Rows are points. The last column is the point's height on a tilted bowl or saddle (a function of degree 2), plus a little noise. Along how many of its main directions does it bend up, bend down or stay straight?
(in the rows, 128 means zero)

Points:
[[169 129 120]
 [166 122 125]
 [102 124 116]
 [138 135 136]
 [119 152 148]
 [142  85 153]
 [131 134 136]
 [125  96 134]
 [143  51 203]
 [128 138 137]]
Directions: 1 up, 1 down, 0 straight

Points (17 x 4):
[[153  98 157 166]
 [125 154 157 117]
 [ 67  83 121  55]
 [146 184 111  81]
 [115 134 143 115]
 [128 144 121 112]
 [135 164 176 131]
 [107 178 156  99]
 [113 151 146 109]
 [109 121  90 149]
 [148 158 178 138]
 [ 98 124 112 120]
 [105 125 133 111]
 [131 115 135 125]
 [143 113  90 131]
 [159 149 158 111]
 [155 106 132 125]]
Directions: 1 up, 1 down, 1 straight

Points:
[[139 155 108 110 150]
 [104 138 130 176 129]
 [110 142 164 113 138]
 [118 114 153 126 133]
 [113 122 159 152 146]
 [ 98 110 157 162 159]
 [100 113 107 141 133]
 [116 100 119 149 140]
 [ 80  63 125 152 179]
 [ 93 121 121 102 114]
 [179 136  60  93 223]
 [ 87  84 106 143 151]
 [ 95 105 131 125 127]
 [ 94 157 111 165 126]
 [180 125 143 106 125]
 [ 97 110 135 170 148]
 [101 139 166 101 128]
 [145 162 161  71 164]
 [137 151 133 104 142]
 [109 138 176 124 149]
 [137 118 127 129 128]
 [ 96 114 136 121 123]
 [125  97 141 118 134]
 [ 86 120 100 125 126]]
Directions: 2 up, 1 down, 1 straight

Points, 47 rows:
[[134 138 168  91 105 121 109]
 [165 180 147 114  95 139  99]
 [ 91 120  97 135 132 140 109]
 [ 76  95 141 115 114 144 104]
 [128 100 121 148  98 155 106]
 [104 117 113 115 131 125 116]
 [117  85 112  33 149  61  74]
 [134 123 149 145 165 166 104]
 [ 54 155 163 147 144 150  81]
 [135 133 150 107 158 152 109]
 [113 130 169 137  98 133 112]
 [102 151 193 136 135 139  89]
 [ 78 105 163 114 138 139 101]
 [ 91 130 139 129 131 202  91]
 [124 150 142  98 114 150 114]
 [105 147 130 161 148  64  86]
 [115 140 131 103 141 103 111]
 [110 137 132 105 148 123 113]
 [147 115 150 121 112  99 111]
 [117 137 122 113 121 132 118]
 [189 142 135 176 144 141  92]
 [179 139 156 119 122 115 102]
 [141 146 159 127 109 110 109]
 [120 111 101 134 100  95 109]
 [156 114 140 136 111 125 113]
 [112 115 129 154 109 121 113]
 [131 165 133 171 141 125  98]
 [133  95 140 124 123  92 110]
 [ 84 114 165 119 118 118 107]
 [172  74 116 115 136 113 104]
 [127 117 112 120 110 117 117]
 [149 128  68 163 170 125 102]
 [103 144 116 109 103  97 112]
 [ 81 112 126  97 175 115 102]
 [155 131 115 160 113 107 107]
 [158 118 144 159  79 114 104]
 [115 155 166 146 173 172  85]
 [116  91 145  75 163  79  97]
 [112 150 158 175 123 166  94]
 [194 117 150 144 156 121 100]
 [144 119 145 133 169  96 109]
 [159 137 105  82 135 107 108]
 [152 120 135 116  89  99 111]
 [167 121 159 151 112 109 103]
 [136 149  86 144 155 124 108]
 [115  92 127 122 112 111 112]
 [131  54 117 167 149 151  82]]
Directions: 0 up, 5 down, 1 straight

Points:
[[131 151 165 169  88 105  83 120 173]
 [143 163 124  81 164 155 110 152 126]
 [156 147 117 110 125 144  90 123 125]
 [115 142 174 133 118  96 148 141 106]
 [177 109  86 141 127 111  71 152 112]
 [120  93 135 142  85 124 144 120 139]
 [122  48 139  85 149 136  96  83 104]
 [134 106 159 149 147 168 147 160 107]
 [120 124 126 147 172 165 150 121 125]
 [140 106 126 138 122  93 109 145 126]
 [158 101 126 145 124 174 145 109 119]
 [164 125 138  74  93  91 132  82 164]
 [114 115 107 109  91 102 125  81 163]
 [110 111 112 120 120 195 102  86  47]
 [147 124  85 189  94 101  90 120  79]
 [102 149 149 116 128 147 142 144 114]
 [154 136 108 162 145 157  66  96 154]
 [ 71 136  98 114  94 105 143 106 186]
 [122 143 155 185 123 107  77 132 162]
 [101 110 141 153 127 148 136 127 112]
 [ 74 141 116 117 141 112 133  96 147]
 [105  82 177 125 145 117 144 125  63]
 [128 107 159  99  98 102 134 118 138]
 [139 122 143 160  87 147 129 184 118]
 [107 148 117 125 132 146 151 130 133]
 [151 100 127 100 148  92 144 149 114]
 [127 143 149 137  91 174 132  88 131]
 [133  67  82 137  63 123 148 126 141]
 [112 122 146  75 144 122 114 163 115]
 [169 116 114 131 132 131 137 137 132]
 [110 149 154 140 145 169 163 147  97]
 [107  96 162  99 136 122 107 147 110]
 [123  63 135 116 203 148 120 119 131]
 [ 96 115 125 114 123 110  92 128 132]
 [102  95 119 118 163 131 164 155 141]
 [128  86 121 148 161 119 157 129 143]
 [116  90 136 142 107  92 126 128 135]
 [119 136 171 110 152  90 139 112  84]
 [101 118 158  73 144 110 112 128 109]
 [116 107 139 127 124 134 119 124 125]
 [111  86 120 126 121 147 101 132 115]
 [167 143 132 106 126  95 140 128 104]
 [107 138 150 116  84 129 127 140 141]
 [121 161 154 147 102 111 118 116 150]
 [169 144 165 137  89 165 132 128 148]
 [123 109 142  98 109 159 101 132 110]
 [173 120 130 137 100 155 134 151 122]
 [109 133  95 150 120 125  98 110 120]
 [ 83 127 175 102 101 118 127  92 145]
 [129 119 125 103 138 149 128  66 126]
 [143 154 111 132 117 161 117 117 112]
 [108 167 127 123 122 151 165 166 131]
 [110  89  98 166 107 143 123 123 121]
 [150  85 152  99  89 154 124  96 126]
 [101 121  81 105 121 110 104 153 126]
 [105 126 172 164 113 152  97 165 137]
 [145 121  94 168 164 162 107  75 148]
 [142 159 193  94 112 148  63 144 215]
 [134 107 149 114  97 112 136 103 146]
 [123 118 146 129  94 102 132 135 137]
 [116 137  85 156 157  68 109 133 116]
 [101 109 165 138 133 108 143 120 101]
 [ 94 163  58 122  83 132 135 125 120]
 [113 149 134 193 144 104 129 170 119]
 [147 118  90 116  94 122 132  52 154]
 [ 96 188 142 117 118 125 139 108 156]
 [ 88 163 165 119 171 120 137 153  87]
 [106 137  84  77 118 135 124 104 133]
 [179 129 176  82 105 114 116 158 132]
 [118 153 160 182 177 115 134 130 107]
 [119 117 186 139 136 120 134 110 101]
 [165 124 125 128 156 121 129 191 132]
 [126 146 134  99 124 119 152  84 153]
 [116 160 143 128 151 111 107 151 121]
 [188  96 176 132 171 129  91 169 197]]
Directions: 2 up, 2 down, 4 straight

Points (72 x 9):
[[142 155 163 136  94 158 151 211 186]
 [162 120 157 141 127 125 137 117 125]
 [125  66 147 153 133 132 126 116 109]
 [119 121 153 148 128 158 134 147 131]
 [119 144 173 124  99 128 122 112 129]
 [113 123 145 135 114 155  95 155 121]
 [202 149 119 155 131  61 128  83 172]
 [162 152 125  84 116 114  70 127 184]
 [152 138 110 151 147 105 156 150 133]
 [156  91 147 123 128 138  90 133 127]
 [145 143 130 110 138 149  99  98 158]
 [132 145 144  92 136 139 157  97 148]
 [147 154 180 160 118 149 140 135 165]
 [125 113 142 137 142 120 118 118 126]
 [136 166 116 158 158 130  93  99 153]
 [ 89 105 163 110 153 162 100 131 147]
 [114 104 130  93 152 145 103 126 162]
 [ 96 123  95 130  79 155 157 146 135]
 [129 176  98 144 128 108 122 118 121]
 [144  77 119 153 132  92 118 141 136]
 [113  96 119 143 113 132 121  96 109]
 [140 132 138 140 136 110 117 131 130]
 [126 113 135  99 159 118 116 140 151]
 [128 127 101 146 101 104 117 143 114]
 [129 134 174 160 146 130 176 172 193]
 [ 90 159  93 113 127 164 129 121 116]
 [129 108  99  92 102  94  59 174 159]
 [143 114 173 155 154 120 171 121 149]
 [111 119 183 117 136 115 102 145 118]
 [136 131 169 127 138 112 158 132 127]
 [180 130 150 106 142 177 145 156 143]
 [112  83 135 116 142 173  94 171 130]
 [155  93 151  96 122 157 141 120 136]
 [168 151 147 158 163 109 109 143 179]
 [ 94 124 137 128 143 167 113  60 152]
 [108 149 155 111 171 119 164 108 134]
 [127 126 117 148 144  82 134 110 125]
 [108 133 153 126  92 100 116 133 108]
 [ 74 121 108 151 131 107  87 120 123]
 [123 105 143  96  69 169  93 182 138]
 [120 132 146 162 118 131 116  85 126]
 [114 110 130 114  94 161 117 153 131]
 [ 81 112 100  97 130 113 101 121 163]
 [146 110 142  95  91 131 123  94 129]
 [153 154 141 120 155  98 151 114 125]
 [151 133 134 144 114 182 102 105 133]
 [109  80 143 114 113 152 147 117 142]
 [ 89  87 130 112 126 118 148 142 153]
 [120 159  87 136 110 104 118 151 103]
 [ 83 107  99 203 124 107 140 141 103]
 [166 143 105 139 162 142 103 110 144]
 [186 159 111 134 163 160  85 146 147]
 [113 111 145  97 141 102 130 116 133]
 [120 106 159 120 138 141 172 174 182]
 [137 115 130 141  97 128 109 127 117]
 [158 135 152 160 120 147 119 179 154]
 [173 111 125 164  66 123 154  95 113]
 [ 90 141 144 113 140 168 130  60 173]
 [146 132 121 108 133 117 168 131 130]
 [136 142 128 117 124 131 155 159 129]
 [ 88 144 149  78 117 127  98 119 162]
 [121  48 158  82 140 130 130 126 164]
 [101 155 145 203 129 153  73  93 156]
 [108 139  72 173 143 114 144  70  96]
 [197 156 132 107 172 118  79 116 214]
 [130 102 103 146 153 158 134 117 105]
 [113 143 192  94 191  74 131  75 101]
 [139 198 147 119 152 151  96 106 165]
 [111 153 151 141 114 117  87 161 132]
 [160  72 109 148  96 105 123 125  96]
 [ 92 170 144 120 105 114 100 131 134]
 [157 110 127 160 155 116 138 152 154]]
Directions: 3 up, 2 down, 3 straight

Points (61 x 9):
[[150 140 109 149 114 150 188  80 135]
 [131 115 159 154 155 126 139 140 150]
 [104 156  78 102 166 129 146 150 120]
 [166 158  86 125  85 178 143 165 134]
 [111 122 112 110 132  93 187 136 152]
 [110 116 147  95 145 141 130 116 132]
 [ 89 163  80 143 116 116 142 142  91]
 [144  97 199 124 106 106 140 122 166]
 [111 134  98 166 174 109 113 125 124]
 [116 149  87 113  71 118 116  76 149]
 [147 156 178 130 116 124 117 160 120]
 [131 129 123 116 128 157 137 146 134]
 [ 53 129 109 141 141 123 150 110  77]
 [113 133  99 161 106 157  93 175 112]
 [124 139 148 101 127 109 156 118 132]
 [130 135 111 121 118 121 143  96 128]
 [121 138 160 159 135 118  86 124 136]
 [ 95 142 122 177 129 113 145 138 103]
 [107 105  90 148 107 136  94 169 111]
 [160 133  76 126 122 114 177 100 125]
 [146 197  97 112 151 110 127 182  98]
 [180  89 115 123 154 152 164 131 157]
 [135 151 167  80 134  88 157  95 108]
 [ 92 126 121 152 137 155 169 165 107]
 [ 93 159 120 133 115 100 117 126 102]
 [118 179 126 166 126 164 134  82 128]
 [ 92 114 143 113 117 161 131 150 127]
 [158  89 181 142 124 133 127 135 163]
 [169 112 123 156 128 132 173 142 191]
 [116 164 153 161 103 148 125 117 147]
 [105 128 137  94 134 176  76 127 170]
 [124 120 128 115 195 127 146 114 131]
 [ 78 131 136 117 186 159 136 122 122]
 [ 88 124 170 183 122 131 142 153 102]
 [155 166 149 117 161 148 144  98 109]
 [122 127 164 103 121 106 163  92 137]
 [154 110 125 132 165  98  95 143 113]
 [178 126 117 191 145 148 129 117 193]
 [161  73 136 123 112 156 147 107 144]
 [104 123  91 116 132 157 146  97 119]
 [110 154 148 153 111 146 143  85 137]
 [119 100 170  87 118 123 133 149 132]
 [132 126 144 141 156 129 127 147 134]
 [104 157  73 140 154  77 114 146  78]
 [105 140 144 112 126 159 117 204  72]
 [123 105 145 128 105 116 118 127 143]
 [114 127 130  99  93 156 139  95 157]
 [126 109 156 158 138 124 134 111 155]
 [122 138  87 139 122 151 137 144 125]
 [ 90 133 152 128 199 136  86 172 102]
 [144 146 127 122 150 119 159 136 136]
 [126 149 172 141 140 143  87 116 141]
 [100  93 141 141 144 123 126 123 140]
 [144  63 152 146 134 148 109 160 147]
 [115 162 158  93 126 165 169 134 107]
 [160  89 168  87  97  98 130 149 144]
 [160 124 141  96 146 106  83  88  90]
 [144 148 114 101 108  66 137  94 117]
 [143 118 152 163  86 141 157 109 187]
 [144 108 153  88 105 149 145 109 153]
 [155 131 136 130  60 181 166 120 178]]
Directions: 3 up, 4 down, 1 straight

Points, 75 rows:
[[121 170 119 154 185 126 124  87 108]
 [ 81 144 147 182 172 131 140 150  73]
 [121  92 130 139 126  91  97 132  96]
 [ 92 171 126 177 113 141 160 163  83]
 [110 164  99 159 115 148 114 193  81]
 [129 109 173 137 122 143 126 104 119]
 [163 113 157 152 100 184 139 133 118]
 [152  96  88 107 102 123 127 163  91]
 [111 133 125 152  99 142 101 153 100]
 [164 132 112 110 102 161 157 148 112]
 [115  72 106 125 108 161 122 159 103]
 [156 107 137 122 139 167  85 103 110]
 [133 159 143 120 116 148 150  95 123]
 [167 153 151 130 154  89 171  92 100]
 [142 142 194 112 120 147  98 126 136]
 [122 129  88 133  99 115  97 177  75]
 [122 109 188  90 148 112 108  97 133]
 [116 121 149 127 170  88 112 155 103]
 [142 105 107 104 130  92 134 144 106]
 [131 133 159 153 125  91 155 145 103]
 [158 140 142 122 103 167 162 142 125]
 [130 138 135 134 182  99 144 135 107]
 [154 126 142 143 101 149  98  92 111]
 [142 126 152 170 110 116  95 105  98]
 [135 132  80 122  95 175 150 127 107]
 [138  88  92 144 128 149 138 150 105]
 [118 159 126  96 138 126 173  76 111]
 [110 145 166 131 170 116  95 146 114]
 [102 117 188 108 111  98 148  82 119]
 [128 112 106  93 153 131 109 113 125]
 [100 113 103  86 131 137 132 109 124]
 [118 101 110  86 127  83  92 113 115]
 [116 141  90 118 153 160 137 159 108]
 [177 129 126  77 138 121 113 111 121]
 [ 78  98 129 145 127 169 143  94  98]
 [111 138 111 174 149 114 116 111  96]
 [165  83 119 103 151 102 169 127 102]
 [102 101 132 140 151 135 119 126 108]
 [123  88 170 155 104 104 133 151 100]
 [122 161 139  99 117 116 114  99 131]
 [141 204 149 158 131 140 133 135 121]
 [149 147 133 166 108  76 151 169  76]
 [140 117 115 103 105 159 140 136 120]
 [ 94 113 137 107 160 127 131 171 106]
 [ 99 151 133 134 149 163 118 102 116]
 [117  94 174 102  74 154  92 131 113]
 [ 82 113  70 118 137 108 113 138  91]
 [111 137 138 121 106  92 136 164 101]
 [128 116  82 134  81 186  88 125  90]
 [117 147 146 150 168 103 123 146 105]
 [186 100  94 135 122 114 168  97  85]
 [ 98  95 192  86 118 153 169 131 128]
 [109 123 118  82 109 119 141  69 123]
 [139 145 152 101 100 123 156 111 128]
 [166 141 113 133  99 128 111 130 108]
 [161  96  97  99 171  99 136 175  83]
 [152  78 126 131  94  99 126 160  90]
 [ 82 177 120 133 118 108 127  96  95]
 [137 154 124 172 178 106 141  86  91]
 [136  98 121 136 174 169 145  75  98]
 [119 118 111 137 123 104  94 144  99]
 [151 156 141  93 141 136 155 106 128]
 [164 105  96 128 124 121 122 150  98]
 [123 121 136 137 111 117 118 122 115]
 [ 93 153 143 135 129 111 147 130 105]
 [ 82 128 141 144 162 158 110 150  97]
 [105 137 117  99 117 107 141 142 112]
 [161 126 144 121 121 171 194 135 116]
 [165 102  87 101 142 133 127 145 102]
 [104 129 148  79 128 137 120 140 129]
 [128 159  90 117 153 157 114 128 120]
 [148 206  93  68 121  91 147 117  89]
 [114 181 129 229 129 119 119 172  63]
 [118 134 137 119 156  86 136 104 116]
 [149 135 144 132 164  96 134 128 114]]
Directions: 0 up, 5 down, 3 straight

Points:
[[122 143 133  97 138 106 141 140 114]
 [143 148 152 138  94 156 146 128 106]
 [110  98  94 120 144 118  99 135 125]
 [129 189 135 122 114  68 161 116  73]
 [144 126 142 110 112  93 180 118  99]
 [187  67 124 128 104 151 148 165 105]
 [109 168 174 124 108 124 176 164  76]
 [154 107 102 123 142 110  96 117 123]
 [ 95 124 145 102  99 139 127 122 116]
 [124 102 138 116 141 128 101 103 125]
 [159 107 163 126 119 108 125 166 103]
 [125 143 135 106 121 122  93 145 117]
 [104 122 126 157 174 136 106 113 125]
 [170 135 133 166 194 120 153 123  87]
 [138 104 140 100 125 121 203 169 103]
 [102 118  95 115 168 153  86 159 111]
 [118 160 130 153 113  96 138  85 108]
 [112 145 139 158 154  91 152 133 106]
 [126  77  82 122 114 138 142 155 122]
 [116 113 152 127 154 142 142 175 107]
 [117 146 155  97 153 121 148 101 109]
 [120 183 160 138 133 133 119 121 113]
 [119 186 164 120 139 124 149  93  93]
 [ 65 126 156 123 148 144 177 155  85]
 [154 102  91 154 171 126 136  97 110]
 [172 104 147 113 150 112 135 154 111]
 [179 133 129 152 135 131 168 117  90]
 [117 126  92 104 115 129 104  79 119]
 [152 109 100 145 137 129  96 115 121]
 [ 74  81  79 125 119 121 148 114 120]
 [162  67  99 156 153 106 112 130 110]
 [ 94 129 132 162 134 106 166 100 106]
 [127 184 174 104 138 180 132 126 107]
 [132 118 151 150 144 126 133 129 117]
 [139 121 159  90 157 110  95 138 113]
 [100 136 143 120 137 107 129  81 114]
 [151 201 138 130 146  82 171  70  57]
 [136 103 153 142 160 131 122 136 117]
 [109 132 108 159 135 138 162 162  95]
 [133 163  93 180 118  95 131 103 108]
 [141 219  83 194 142 133 136 146  68]
 [101 144 172 117 130  97 137  97 101]
 [ 62 126 177 127 118 126 151 108  90]
 [128 112  83 119 124 144 107 140 122]
 [ 81 120 124 132 134 155 119 168 107]
 [106 144 102 118 149 181 142 129 108]
 [133 125 165 134 105 122 116 152 110]
 [142 127 172  78 117 138  87  67 101]
 [154 100 137 146 118  93 133 158 102]
 [107 118 135 115  76 121 200 110  88]
 [146 131 117 141 117 122 154  70 103]
 [114 157 158  88 139 119 144 128 107]
 [172  93 114 171 124 134 161 140  89]
 [151 123  69 139 125 134 129 116 110]
 [ 81  95 144 171  60 118 105 116  88]
 [101 153 139 125 129 194 158 101  98]
 [125 142  82 107  97 105 131 166 102]
 [ 98 136 109 125 108 137 120 123 117]
 [104 135 104 116  99 130 112 121 117]
 [128  60 101 122 107  80 113 131 118]
 [138 159 181 186 130 121  92 121 133]
 [127  75 151 122 105 143 164  99 111]
 [140 126  84 138  98 138 120 130 111]
 [169 129 162 135 149 139 126 131 113]
 [124 135 115 158 131 110 101 123 126]
 [106 123 139 131 107 110 169 178  90]
 [159 170 114 147 109 132 164 111  85]
 [136 107 131 135 138 121  78 159 115]]
Directions: 1 up, 6 down, 1 straight

Points, 65 rows:
[[116 155 131 153 121 120 122 137 115]
 [103 123 145 124 133 100 133 156 114]
 [151  72 135 128 105 141  99 133 132]
 [149  97 158  84 111 125 146 145 179]
 [125 147 138  98 106  58 158 139 111]
 [135 146 162 142 121 109 140 133 132]
 [135 123 126 111 111 146 165 166 159]
 [104 114 104 127 165 148 152 111 102]
 [100  98  96 114 149 135 115  78 113]
 [181 147 172 139 116  87 139 166 162]
 [188 149 132 127 143 109 135 138 137]
 [105  92 111 115 125 128 167 141 119]
 [122  73  98 116 153 116 144  88  92]
 [ 99  90 123  62 125  91 140 122 114]
 [131 103 163 142 178 147 145  83 104]
 [136 111 166 113 109 137 110 129 178]
 [122 126 107 129  58 139 160 195 139]
 [127 108 107 139 108 134 152 137 131]
 [141 127 126 106 123 146 138 140 157]
 [138 141  89 101  97 124 107  93 128]
 [ 89 127 143 166 136 151 146 187  66]
 [ 98 181 107  82 111  99 111 132 134]
 [132 152 120 102 154 139 106  92 120]
 [ 83  79  99 130 130 110 157 147  80]
 [147  51 101  84  98 108 128 128 116]
 [146  98 119 206 162  68 111 106 144]
 [127 122 154 140 188 131 116 135 112]
 [138 125 113 117 133 156 128 165 144]
 [105 100 135 162 151 120 110 136 109]
 [153 155 121  94 120 111  94  92 121]
 [137 150 103 122 121 150 108  93 125]
 [112 111 146 150 155 101 133 155 103]
 [ 73 144 137  99 154 142 152  65  94]
 [118  96  80 140 103 113  77 203  53]
 [168  92 122 121 136 174 117 145 141]
 [ 99 153 150 118 142 113 135  93 121]
 [139  71 101 129  95 110  99 187  90]
 [134 115 124 122 116 161 131 118 150]
 [144  83  95 140 147 125 194 104 134]
 [169 133 147 111 117 156  79 122 171]
 [145 132 124 101 138 132 159 174 145]
 [126  91 136 168 131 133 117 110 120]
 [111 148 137 116 155 122 115 122 130]
 [106 112 101 135 114 112  92 124 127]
 [111 112  96 114 178 131 109 107  98]
 [113 120 113  40 152 161 169  91  98]
 [142 157 108 117 137 181 146 105 115]
 [133 119 119  71 140  92 140  93 124]
 [157 154 124 140 131 161  89 126 120]
 [131 130 125 150 117 132  97 109 134]
 [145 138 131 130 124  82 121 132 132]
 [143 149 106 139 110 136 121 149 116]
 [182 130 126  96 109 137 143  87 118]
 [163 100 103 120 161 136 155 124 121]
 [113 106 126 104 111 149 171 133 146]
 [109 164 148 189  72 146  98 102 138]
 [ 96 113 107 152 173 139 139 147  69]
 [167 166 157  85  92  84  87 122 142]
 [117 136 109 133 156 120 113  98 123]
 [152 114 117 141 153 187 121 112 105]
 [150 143 132  95 146 103 153 139 139]
 [ 64 149  83  88 136 192 137 102 205]
 [117 122 115 110 115 101 105 107 137]
 [121 105  90 136 158 140 114 135  96]
 [112 199 154  96 121 104  94 174 119]]
Directions: 3 up, 4 down, 1 straight
